Each wall is flat, endless, passes through zero and stands at right angles to its row. A trip goes straight from one point to another. List the walls that it crosses, first one first.
In the rows, 128 means zero.

Walls:
(1): [159  75]
(2): [187 176]
(3): [116  87]
Trips:
[144 117] to [211  70] => none
[169 137] to [ 93 143] => 1, 2
[169 103] to [125  98] => 2
[85 95] to [197 112] => 2, 3
[159  44] to [113  62] => none
[56 99] to [146 117] => 1, 2
[150 146] to [176 171] => none
[138  64] to [69 58] => none
[108  97] to [ 52 122] => 1

Walls:
(1): [100 136 156 170]
(2): [ 96 142 113 111]
Trips:
[124 205 184  99] to [165  93 154  71] => 1, 2
[166  55 131  90] to [117 152 128  98] => 2
[170 212 146 109] to [125 141 138 148] => 1
[ 24 171 114 175] to [137 187 126 154] => none
[195 118 151 173] to [144 121 144 184] => none
[100 100 118 106] to [180 157 134  53] => 2
[193 168 165 144] to [ 51 167  88 146] => 2
[ 93 192 185 120] to [140 146  21  81] => 1

Walls:
(1): [ 48  97 148 247 129 170 135  99 181]
(2): [143 130 133  54 164 166 185  77  88]
(3): [151 147 127 109 175 149 164  39 198]
(4): [108  76 141  60 133 174 119  94 100]
(5): [148 156 164 157 170 125 140 109 165]
Trips:
[107 124 132  76 171  59 129 169 131] to [ 67 157  78 122 141  51 107 190 169] => 2
[112 183 144 178 134 148 122 149  82] to [ 87 102 151 118  90 215  87 178 113] => 5, 4
[103 157 158 149 135 177 113 141 116] to [161 151 192 142 120 176 157  81  77] => 2, 3
[109  89 160 155 119  93 127 138 161] to [ 41  90  45 125 166  68 161 179 149] => 5
[147 128 178  86 111  66  53  83 158] to [180  52  77 185 144 189 222 138 179] => 1, 4, 2

Walls:
(1): [ 24 142  54 120 125  36 136 122  78 137 106 133]
(2): [167 139 106 214  36  70  85  61 160 124  69 129]
(3): [183 160 206  81  57 120 154  52 180 116 207  95]
(4): [127 119 135 137  40 139 128 129 160 167 108 125]
(5): [183 178 163 128 200 102 110 160  83 123  70 235]
Trips:
[164 149 217  58 160  84 143 121 205 125  98  82] to [131 129  77 128 190  48 111 165  81 106 121  96] => 1, 3
[129 157 110  48 122 123 105 140 193 147  63 187] to [ 79 214  41 140 185  91 134  55  83 137 132 157] => 4
[159 141 125  84 144 132 144 185 227 207 131 172] to [120 114  89  97 141 181  85 102 111  81 157 138] => 4, 3, 5
[ 68 138  62 150 107 136  91 141 143 124 116 125] to [ 83  52  98 107 185  41  93 142 131 136  88 138] => 4, 5, 2
[159  31 157 105 118 189 150 127 107  67  62 116] to [137  95  83  70 101 101 117  96 143 100 126  87] => 3, 2, 1

Walls:
(1): [132 153 136 155  87  72 145 141 110 145  98 106 125 203 150 103 170 137]
(2): [115 135 125 133 149 118 110 118 105 145  86  58 172 156  88 175 141 126]
(3): [173 191 179 152 183 123  72 148 118  62 154  94 169 111 175 135  92 105]
(4): [216  89 128 165 101  87 137  88 139 106 136 118 168  92  80 141 113 146]
(5): [ 90 102 162 153 153 133 144 100 103 197  86  49  90  99 125 145 152  81]
Trips:
[165 177 162 146 112  95 110 135 162 110 129 117  84 110 105  81 143 138] to [ 86 133 123 107 169 142  72 158 123  96 120  76 212 130 154 147 154 102] => 2, 4, 5, 1
[127  83 104  54 100 129 132 145 147 145 157 139 149 116 124 168 145 164] to [138 123  84 130  76 179  94 160 172  95 119 148 151 202 148 110 145 117] => 4, 1
[130 143 107 116 123 143 114 130  92 102 150 168 161 125 165 150 137 155] to [ 84 114 126  73 135  80 186 169 108 116  90  66 159 163 148 146 190 115] => 1, 2, 3, 5

Walls:
(1): [140  78 166 161 142 143 135 126 118 117 189  79 168 164 108 126 138 137
 164  91 201 180 135 118 137 145  99  67 229 122  85 120]
(2): [124 164 103 115 126 109 119  85  99 155 182 120 109 120  97 110 136 121
 129 161 147  82 127  97 120 159  95 108  79 148  66  71]
(3): [109 146 137 118 134 134 137 119  81 162 128 115 172  77  97 175 141 129
  98 144 141  77 134  86  85 107 162 107  53  98 172 108]
(4): [112 127 173  28 173 104  92 102 117  77 101 124 184 127 147  44 149 171
 102 139 121  95 153 158 196 112 140 148 181 177 119 110]
(5): [151 150 190  91 169 149  82 138 150 197 187 127 144 249  98 178 130 202
 114  93 150  71 133  93 125 140 135 111 119 133  60 141]
(6): [209 147 169 128 101 103 133 119 130 104 142 167 117 171 156 175 142 192
 100 104  85 131 196 150  58 103 160  57 143 175  97 143]
(7): [142 122 185 139 146 133 104 153 113 111 140 122  55 160 145 132 129 126
 155 138  77 106 144 188  94  81 136 170 170 156 103 179]
Trips:
[185  98 160 108  74  77 111 150 127  80 152 172  66 166  94  79 180 145
 190 135 121 123 102  95 141 217 163 117 132 155 158 132] to [141  94 145  74 108 143 119  95  89  97 136 125  89 162 155 150  77 158
 187 131  99  46 165  89  97 140 212 148  73 133 116 144] => 1, 3
[109 122 150  74  84 187 110 164 127 123 133 102 101 149 181 118 158 130
 155 143  82 143 128 104 142 150 149 188 124 123 161 106] to [126 200 128  78  89 145 105  65 126 142  84  86 131 157 140  92 105 134
  96 103  88 131 154 183  95 202 108 134 125 198  17 187] => 5, 6, 2
[ 91 100 126 116 130 162 149 116 211 149 143 130 163 111 172 156 145  28
 184 124 127 105 136 181 173 115  96 124 150  96 188  71] to [ 63 130  93 149 119 135 112 117 148  89 202  84  96 131  94 130 131 121
 107 118  99  97 119 151  84 127 133 125 144 169  78 177] => 7, 2, 5, 6
[139  94 130 145 178  99  71 138 139  73 152 116 151 129 117 133 164  85
 110 166  99 232 146  99 115  93 143 117 142 146  98 113] to [174  76 165 102 138 188 148 135  79  98 117 117  34  97 117 206 130 200
  73 103 144 150 147 166  98 128  86  93  44 144 117 121] => 4, 3, 5, 2, 1
[189 133  85  85 151 132 116 148  99 190  95 136 118 140 166  51 139  82
 127 124  82 156 142 135 132 106 165 133  97 123 138 122] to [118 106 138 137  87 129 158 157  98  91 192 133  95 163 122 157 105 157
  86 132 125  80 153 138  50 123 119  69 110  86 166 126] => 6, 3, 4, 2, 5, 1

Walls:
(1): [104 150  27 146 130 202 149  73  49 194 144  86 122 193 149 172  81 104
  81 175 117 146 149 183 204 187 138 165  44 146  68 240 142 209 160 124
  72  40  92 113 100 150 109  78 138 155  92 113]
(2): [181  52 109 141 167 120 185 103 142 208 120 107 212 152 131 152 168 105
  67  51 129 154 158  74 161 123 145 142 104 132 160 163 139 113 168 141
  87 131 156 225 154  59  97  99 144 149  87 173]
(3): [190  77 158 121 127  93 120 114 105 150 159 186  91 113 124 164  69 163
 147  91  92 189 102 130 130 140 170  75 188 143 142 176 122 124 165 138
 128 131 105  78 169  64 222 104 150  33  89  88]
(4): [152 179 153 133 111 118 120 171 166 101 138  12 123  60 134  72  89 230
 156 182 132 165  79 155 139  99 228 123  93 218 116  98 100 129  69 168
 131 102 115 159 107 134 126 109 154  59 104 184]
Trips:
[154 135 161 129 131 129 137 103 128 203 176  87 193 146 117 188  89  79
 118  99  69 140  90 109 128 175  92 109 105 152 136 164  59 161 167  64
 128 119 103 186  70  90  77  67 196 171  83 103] to [ 76  88  81 118 136 171 152 137 108 127 136 106  85 209 146  92 160 181
 150 144 182  96  99  92  81 202 124 117  63 146 169  91  70 174 113 131
 105 157 144 119  68 184 191 161 115 112 119 140] => 3, 4, 2
[ 18  65 124 115 103 104  64 115 156 102 176 155 139 107 126  63 162 134
 120 139 127 158 143  86 166 110 109 130 101 160  68 149 107 100 168 116
 130 175 102 220 133 142 183  53 114  49  94 155] to [154  86  52 236 229 140 138 103  33 106 185  86 199 196 122  73 208 151
  72 130 148  66  83 161  85 125 127  76  90 121 124 132 137 200 142 148
 122 113 173 107  66 194 124 184  75 115 110 125] => 1, 3, 4
[119 106 113 153 182  98 184  86 127  36 180 141 169 199 195 130 108  69
 140  69 119 123 153 139 114  93  78 136 122 113 145 101  91  97 132 174
 151 117 136 133  61 185 159 174  69 123 186 134] to [158 147 196 196 150 113 111 155  96 165 157  28  70 155 196 143 180 133
  38 187 144 165 101 106 157 183 110 118 158 151 170 141 153 151 109 103
  56 152 108 137 191 140 166  97 124 206 131 145] => 2, 1, 4
[115 140 184 118 138 126 127 124 111 121  56 166  80 169 129 138 124 153
 167  77  64 109 193 106 146 115 176 159 153 156 112 157 114 196 107  41
  81 106 175 130 166 142 195 109 140  74 117  89] to [148 172  79 119 112  22 123 203 118 142 148 170  52 127 142 108 160 176
 141 128 170 201  94 122 169 173  54  20 179 168 136 116 194 131 137 226
 141 129 110 118  47 100  53 134 132 123 102  94] => 1, 4

Walls:
(1): [118 132  83 151 128 164  89 115 187 194  91  87  87 132 147 144 143 165
 139 121 146 174 128  47  67  92 122 128  44 137 118 116 152 188 102 162
  49 122  81 105 191 106 151 111 155 118  92 175]
(2): [145 122 146 125 174 142 158 155  82 151 134 112  67 162 141 114 123 135
 146 132 142  98 141 131 130 186 157 189 115 124 116 128 107 126 125 139
 156 105  92 104 114 121 101 111  89 156 125  95]
(3): [153 184 105 143 184 142 126 111 124  67 138 156 169  91 135 138 178 143
 204 140 152 151 114 110  68 112 150 150 113 177 118 125 135 103  90 130
 101  78 123 159 132 157 112  90 124 146  93  56]
(4): [147  71 136  89 158 142 168 135  97 166 148 119 157 120 143 161  79 109
  98 128 118 150 159 116 152 133 108 162 124 155 138 184 134 127 152 125
 123 110 161 133 118 119 154 106 117 156 133 146]
(5): [108 103 127 182 109  86  90 147 111 168 167 140 110 118 171 161 100 126
 162 125 102  98 249 167 135 153 185  99 104 116 131 158 119 146 141 132
 149 134 146  58  96  82 112 122 137 166 185 133]
(6): [101 156 148 143 161 148 123 106  73 135  88 156 134 177 136  78 104  54
  55  77  92 159 164 108 109 125 149 118  68 103 138  75 134 172  83 129
 138 142  98 203  59 107 101 133 167  85 151 156]
(7): [130 105 161 175 159 146 138 108 137 133 124 156 133  97 135 121 144 156
 213  70 124 106 159 141 113 134 170 149 153 146  98 144 151 121 143 145
 203 101 109 179  33 160 144 225 156 118 129 133]
(8): [101  94  95 122  70 143 138 126 118 170 133 167 153 116 103 102 118 168
 111 163 167 140  90  92 131 112 100 125 155  97 148 195 166 126 122 117
 127  79 108 204  55 121 108 107 147 114 155 101]
Trips:
[146  89 129  81  66 127 147 148 146 102 108 179 131 207 115 163 124 126
  86 135 158  96  93  83  82 144 140 125 151 141  97 105 134  92 107 152
  83 143 140  80  84 152 104 102 146 125 102 134] to [167 170 101 144 141 106 141 200 169 138 138 112 178 162  96  95 131 155
 128 101 144  90 137 173  99 149 123 161 161 150  97 117 212 189 137 112
 139 165 126 105 188 122 145 118 108 189 144 123] => 2, 8, 3, 5
[148  99 162 109 127 154 137  71 142 145 124 125  98 208  83 107 129 137
 155 149 130 137 173 134 124 116 140 107 139 119  90 153 113 132 109 144
 121 175 132 121  78 162 126  86 157 153 144  92] to [132 150  82 146 117 120  82 133  95 159 124 144 170 155 119 183 143  76
 131 143 142 148 120 102 139  87  40 136 152 112 121 167 186 148 178 131
 138 136  85 114  86  89 167  93  90  79 120 129] => 1, 7, 2, 5
[ 84 108 119 145 110 129  99 139 164 116 161 158 182 150 117 103  93 125
  98 124 139  82 171 150 133 155 129 122 121 164 135 142 149 151 158 188
 117 142 226 141 161 119  86 139 105 172 118 122] to [106 213  88 148 157 132 115 130 195 185 116 113  98 110 147 158  91 121
 196 128  76 118 169 128 205 152 124 112  88 146 102 123 132  97 196 112
 123 155 152 129 126 143 165 116  88 104 142 199] => 1, 7
[179 139 143 121 121  69 111 167 146 164 100 127 126 212 125 138 113 121
 113  94 150  96 191 188 124 149 112 161 150 135 155 102 144 142 101 144
  92 140 191 135 113 164 113 168 188 114 103  83] to [205 121 214  91  82 161  50 186 157 159 116 139  95 136 106 120 111 105
 110 133 133 174 142 131 133 156 150 119 144  24 129 127 121 125  87 176
 164 156 107 110 111 176 151 167 120 151 111 134] => none
[110 131 131 110  88  92  90 111 148 110  95 108 122 180  67 105 115  92
 100 103 102 133  86 125 137 119 140 127 154 152 185 108 159 110 117 111
 173 151 140 195  87  74 113 102 127  56  96 132] to [133 104 153 124 129 132 108 161 106 151  98 131 134 119 129 192 117 123
 105 139  62 125 108 141 145  90 112 110 144 116 147 186 111 112 141 141
 137 126 139 154 150  95 132 158 124 118 100 108] => 4, 6, 5

Walls:
(1): [177 130 131 125  85 111 100 130 138 150 105 110 102  97 125 138 124 136
  87 154 107 179 143  86 102  70  97 140 172 205  97 149 147 148 140 171
 151 124 115 124 102 128 128 149 106  96  98 108]
(2): [176 113 140 173 166 114  90  85 147  86 130 105  73 191 128 148 167  91
 156 232 141  96  71 126 146 145 139 176  93 138 120 164 125 128 131  68
 155  71 122 139 146 115 122 167  64 109 148 168]
(3): [190 129  65  76  88 159 127 124 130 101 107  75 110 163 146 186  61 158
  92  50  88 131 122 154 153  93 128 113 114 119  92  97 191 140 125 132
  97 115  58  58 116  94 175 107 158 119 154 124]
(4): [161 164  96  72 168 114 157 125 169 120 100 157 115 127 135  72 125  99
 126 130 132  89 118 136 123 133 163 121 143  42 101 156 160 164 125 121
  94 130 146 153  97 120 106 139 162 127 142 219]
(5): [ 92 134 123 112 128 134 191 120  79 159  77 176  85 120 103 100  93 165
 159 138  91 149 130 157 157  71 121 157 142 107 141 123  87  48  93  64
 112 194 118  82 119  66 177  95 163  87 160  95]
(6): [112 102 133 154  68  81  98 114 123 162 122 105 176 179 137 123 144 130
 102 130 116 115 107  94 129 160 180  91 109  88 130 121 171 140 117 149
 155 178 161 101 170 158 111 111 144 108  68 142]
Trips:
[149 166 104  57 185  89 131 168 160  70 120 109 102 108  85 121 131 181
 125 111 165 105 150  77 111 171 126 119  98 106 101 193  97 179  68 142
  96 124  71 141  91 147  54  89  95 154 146 164] to [124 132 115 111 145 161 140 114 114 127 163 104 151 154 196 147  81 124
 135 121 131 163 117  97  73 151 140 115 131 171 120 119 106 157 106 180
  93 158 126 113 183 154 177 181  74 182 182 102] => 2, 4, 1
[104 121 133 119 129 173 157 156 113 164 133 148 103 131 119 130 135 113
 145 173  62 144 157 176 124 120 121  81 110  81 116 115 128  62 124 107
  86 160  99 136  93  94 144 130 126  63 118 145] to [113 139 138  54  95 145 227 188 115 127 154 145 159 117 111 123 148  98
 109 151 169 132 164 134 181 118 158  42 130 123 168 128 149  83 112 120
 152 127 148 116 138  72 115  66 178 106 109 150] => 6
[ 68 150  83  98 147 144 104 114  90 125 191 169 131 196 127 143 111 146
 135 141 166 125 148 149  97 152 128 114 136 168 180 141 148 165  95 153
  47 107  90  95 126 128 144 127 100 129 158 138] to [139 130 186 111 115 105 142 122 169 148 108 116 111 156 125 120  36 130
 150 139 128  93  88 139 117 137 123 120 157 163  43  95 143 103 163 133
  98 137 132 174 122 169 171 103 110 154  69 136] => 4, 1, 6
[108 142 184 183 103 174 119  97 170 131 155 101 141 155 195 156 144 102
 110 201  94 102 175 132  73 114  93 104 148 125 123 138  92 153 154 115
  81 146 119  49 137 125 137 118 143 138 137  90] to [113  81 116 126 103 127 140 153 178  78 166 149 118 130 165 131 131 152
 114  83 123 115 102 134 146 119 157  82 147  79 115 133 164  83 158 128
 152 128 133  26 115  93 126 122 142 145 128 124] => 3, 2, 1, 5, 4
[128  95 167 150 186 151 109  94  70  99  79 186  91  77 129 121 145 143
 156 166 167 122 132  94 117 141  57 117 206 140 124  87 112 148 160 134
 154 136 149 105 151 118  79 138 146 151 126 115] to [111 127 147 135 184 135 124 194 103 130 126 171 152  94  67 134 137 123
  99 147 116 121 151 130 114 148 142 130 147 138 143 181 147 143  98 163
 165  98 100  91 141 145 126 184 130 100 190 191] => 5, 4
[ 86 138 121 150 127 146 140 119 164 150  61 189  78 145 102 108  63  89
 186 114 138 104 170 158 101 161 142 118 154 113 151 149  89  50 109 202
 131 155 146 115 145 137 121 127 126 136 108 145] to [123 142 138 133 139 138  80 156 152 145  42  67 102 141 163 144  38 139
 121 113 230 126 122  82 144 125  78 182 184 164 115 181  82  73 118 107
 129  83 116 124 109 115 145 102 100 120  87 155] => 1, 4, 2, 3

Walls:
(1): [167 165 119  86 143 120 157  86  52  64  76 139  77 114 163 105 153 128
 124  89 156 120 102  60 109  99 189 139 138 117 124 143 147 127 195 129
 165 146 154 167 137 119 105  71 172 137  92  77]
(2): [173 111 163 125 163 148  38  50 144 180 133 174 141  72 125 108 103 131
 148 100 165  77  73 128 212 167 154 133 139 171 139 122 109 127  59 100
 115  75 142 195 159 142 113 175 115 150 107  99]
(3): [197 127 128 157 137 129 137 198 162  90 166 104 107 239  62  80 154 150
 156 161 128 118 120 171  99 136 131 154 111  37 197 164 142 103 123 179
 158 159  97  29 114 199  69 119 125 138 144 124]
(4): [100  95 126 101 147 104 160 178  19 166 127 178 109 109 120  71 100  98
 147 145 128  84 166 130 116 108 152 159 208 137 162 148 136 199 106 134
 139 174  99 148 238 145 219 139  90 131 108 124]
(5): [ 87  83 136 186  47 138 141 150 204 106 139 111  95  58 137 130 134  40
  71 163 169 126 115 168 117  79 160 144 144 107 152 152 133 144 189  84
 109 132  80 171 116 157  87 120 121 143 141 185]
(6): [234 217 113  79  64 164 145 142 108 113 172 153 136 164 154 181 186  58
 116 193 126 101 126  72 135  99 150  62 103 138 164 118  74 131 143 166
  87 108 125 137 158 176  49 144 142 124  94 104]
(7): [146  55  74  60 106  84 115  98 151 124 122 141 174 153 128  61 140 159
 165 109 150  93 104  99 108 129  95 130 154 114  48  79 126 141 113 143
 116 132 102 127 127 122 125  93 169 148 141  99]
(8): [111 136 168 145 113 100  88 135 171 145 149 134  96  81 138 101 118 117
 140 136 112 149 114  77 161  82 120 106 140 141 198 114 126 126 131 149
 113 113 139 141 100 125 154  65 172 118 170 175]
Trips:
[165 155 160 183 160  34 158 137 102 108  96  89 135 187  66 118 122 129
  79 100 133 142 148 119 201 100 107 116 115 183  95  55 117 156 157 164
  91  49 111 146 102  83 147  95 139 138 157 105] to [117 102 175 188 146 121 134 113 121  51 102  74 173  70 147  60 125  56
 101 198 148 174 165  61 165  66 126 132 119 115 108 142 118 182 142 198
 120 157 101 116  90 146 210 121 157 217 118  67] => 5, 4
[118 110  27 172  98 108  84 138 130 112  91 186 133 123 130 190 145 133
  58 113 113 128 112 110 145 177  89 167 154  94  79 131 125 128 181  96
 108 117 105  73  83 157 156 104 122 150 170 119] to [163 132 112 155 175 107 154 161 132 115 118 136 157 118  98 161 137  58
 144 149 121 126  94 126 138 129 135 165 146  91 135 121 134  94 196  92
 158 203 122 152  77 133 101 156 145 128 121 132] => 3, 1, 7, 6
[105 117 112  89 108 120 154 148 113 164 105 171 115 174 110  92 166 169
 116 100 117 158 151 111 155 161 161 163 140 111 167 157 119 149 129 152
 158 173 130 128 147 121 163 124 134 125 142  97] to [198 149 140 104 146 148 163  58 129  99 147 134 109  78 181 156 132  75
 130 202  83 147  80 184  84 172 125 100 112 130  95  79  38 158 183 108
 125 116  77 165 144 135 171 119  80 100 171 110] => 6, 3, 7, 5, 2, 4
[150 122  87 157 107 162 128 156 112 147 190 172  90 150 101 139 160 121
  82 107 196 196 185  91 110  94 133 112 190 102 127 144  34 193  61 137
 103 100 130  37  95 154 127  98 155  54 182 138] to [145 166 101 130 124  77  83 177 112 113  95  82 165 121 114 113 164  81
  84 102  81 113 198  81 171 150 155 173 100 178 152 184  66  87 129 170
 156  23 166 213  88  74 129 130 163  89 121 133] => 4, 5, 3, 1, 2
